Each row is a point. The ring and each string are closed loops that go straight from each point to the next, and from the last back to the first. Before rounding, they use only three directions, however many columns there are. How many times does the string pass through the ring? Passing back the other way cancels.

Ring:
[[ 41   9   9  26]
 [ 29  14  19  -2]
 [ -5  19  10 -46]
 [-14  13 -10 -44]
 [ -4  -7 -40  -7]
 [ 24 -13 -42  39]
 [ 39  -7 -28  53]]
String (28 x 4):
[[ -9 -10 -12 -47]
 [-29   0 -18 -68]
 [-26  35 -22 -35]
 [  1  22 -18  -3]
 [  9   7 -17   0]
 [ -1 -33 -36 -23]
 [ -7 -31 -59  -6]
 [  4 -12 -58  24]
 [ 15   5 -39  33]
 [ 18   4 -22  19]
 [ 21 -32 -35  13]
 [ 38 -34 -48  55]
 [ 49  -3 -35  81]
 [ 44  15 -19  66]
 [ 26   0 -13  20]
 [ 29 -25 -15  10]
 [ 25  -9 -10   8]
 [ 31  20   0  27]
 [ 48  28  20  38]
 [ 46  23  31  19]
 [ 31  -5  23 -16]
 [ 18 -10   3 -19]
 [ 17  16   5  -6]
 [ 12  41  24 -18]
 [ -3  40  36 -58]
 [ -9   4  15 -69]
 [  2 -10  -6 -35]
 [ 10   8  -9  -8]]
Times through: 1
String (24 x 4):
[[  8  -2  21 -50]
 [ -2  47  39 -55]
 [  0  45  16 -29]
 [  6  14  -4 -14]
 [ -1  -5 -10 -34]
 [-17 -14 -16 -59]
 [ -7 -12 -21 -36]
 [-20 -18 -35 -46]
 [-22  13 -46 -16]
 [  0  18 -35  11]
 [ 10   3 -26   9]
 [ 12 -20 -24  -5]
 [ 16  -8 -23   8]
 [ 21   2 -24  25]
 [ 17 -13 -19   2]
 [ 38 -33 -33  41]
 [ 57  -1 -22  81]
 [ 57  26  -6  81]
 [ 36  21  -3  39]
 [ 48  31  11  51]
 [ 58  33  32  46]
 [ 31  35  14  21]
 [ 21  15   2   3]
 [ 15 -15   2 -26]]
Times through: 3

Ring:
[[-12   2   2  24  11 -23]
 [-19  13  10   4  15 -26]
 [-22  23  18 -26   9 -22]
 [-18  29  20 -53  -5 -14]
 [ -7  31  18 -78 -29   1]
 [ -6  13  13 -52 -34   8]
 [-13  -6   8  -5 -22   4]
 [-17 -18   3  34  -7  -5]
 [-13 -12   0  40   3 -14]]
String, 29 rows:
[[  -2   24   11  -54  -25   -2]
 [   6   30   10  -74  -36    3]
 [ -16    9   14  -28  -16   -3]
 [ -22    1   18  -29  -24    6]
 [ -13    0   14  -38  -38   14]
 [  11   16    5  -62  -50   15]
 [   5   16    5  -44  -32    3]
 [ -22   -4   11    8   -4   -8]
 [ -30  -22   10   41    2   -7]
 [ -28  -40    2   75    1   -4]
 [ -34  -42    3   90   12  -10]
 [ -25  -40   -3   93   12  -13]
 [   2    1   -3    6  -14   -8]
 [  -3    5    2   -1  -10  -10]
 [ -18   -2    7   17    4  -15]
 [ -24   -5    9   25   10  -18]
 [ -15    6    9   -2   -2  -13]
 [ -31   -7   11   38   22  -25]
 [ -29    1    9   42   34  -35]
 [ -19   16    9   10   24  -33]
 [  -4   28    8  -34   -3  -19]
 [  -5   19    9  -32  -13  -10]
 [ -29    6   16    3   12  -20]
 [ -37   16   24  -11   22  -27]
 [ -34   31   28  -45   14  -24]
 [ -41   15   28  -20   15  -20]
 [ -24   36   28  -75   -8  -11]
 [   3   52   20 -121  -38    2]
 [   3   34   13  -79  -32    0]]
Times through: 4
String, 29 rows:
[[   4   28    9  -64  -30   -1]
 [  12   41   13 -110  -51   11]
 [   3   32   17 -104  -52   16]
 [ -19    6   19  -41  -28    8]
 [   0   11   11  -63  -50   18]
 [   3    8    6  -43  -40   11]
 [   6   12    3  -37  -34    5]
 [  -9  -20    0   26  -21    4]
 [   6    5   -1  -15  -27    0]
 [   1    7    1  -12  -19   -5]
 [   3    0   -4   10  -14   -8]
 [ -11  -18   -5   59    8  -17]
 [  10    5   -8    8  -12  -12]
 [  -2    7    1   -3   -9  -11]
 [   4    9   -2   -4  -13  -11]
 [  -3   -9   -6   39    1  -16]
 [  -2  -10   -6   38   -3  -12]
 [   5   12    0  -20  -21   -5]
 [ -14   -3    6    9   -6   -9]
 [   8    7   -1  -21  -30    2]
 [  -8  -15    2   11  -26    7]
 [ -29  -29   11   31  -16    8]
 [ -26  -15   16   -1  -22    9]
 [   4   20   12  -77  -51   17]
 [  18   38    8 -104  -55   13]
 [  -5   19   11  -47  -23   -2]
 [ -18   13   17  -37  -15   -3]
 [ -24   15   23  -45  -15   -2]
 [ -24    6   16  -13   -4   -9]]
Times through: 0
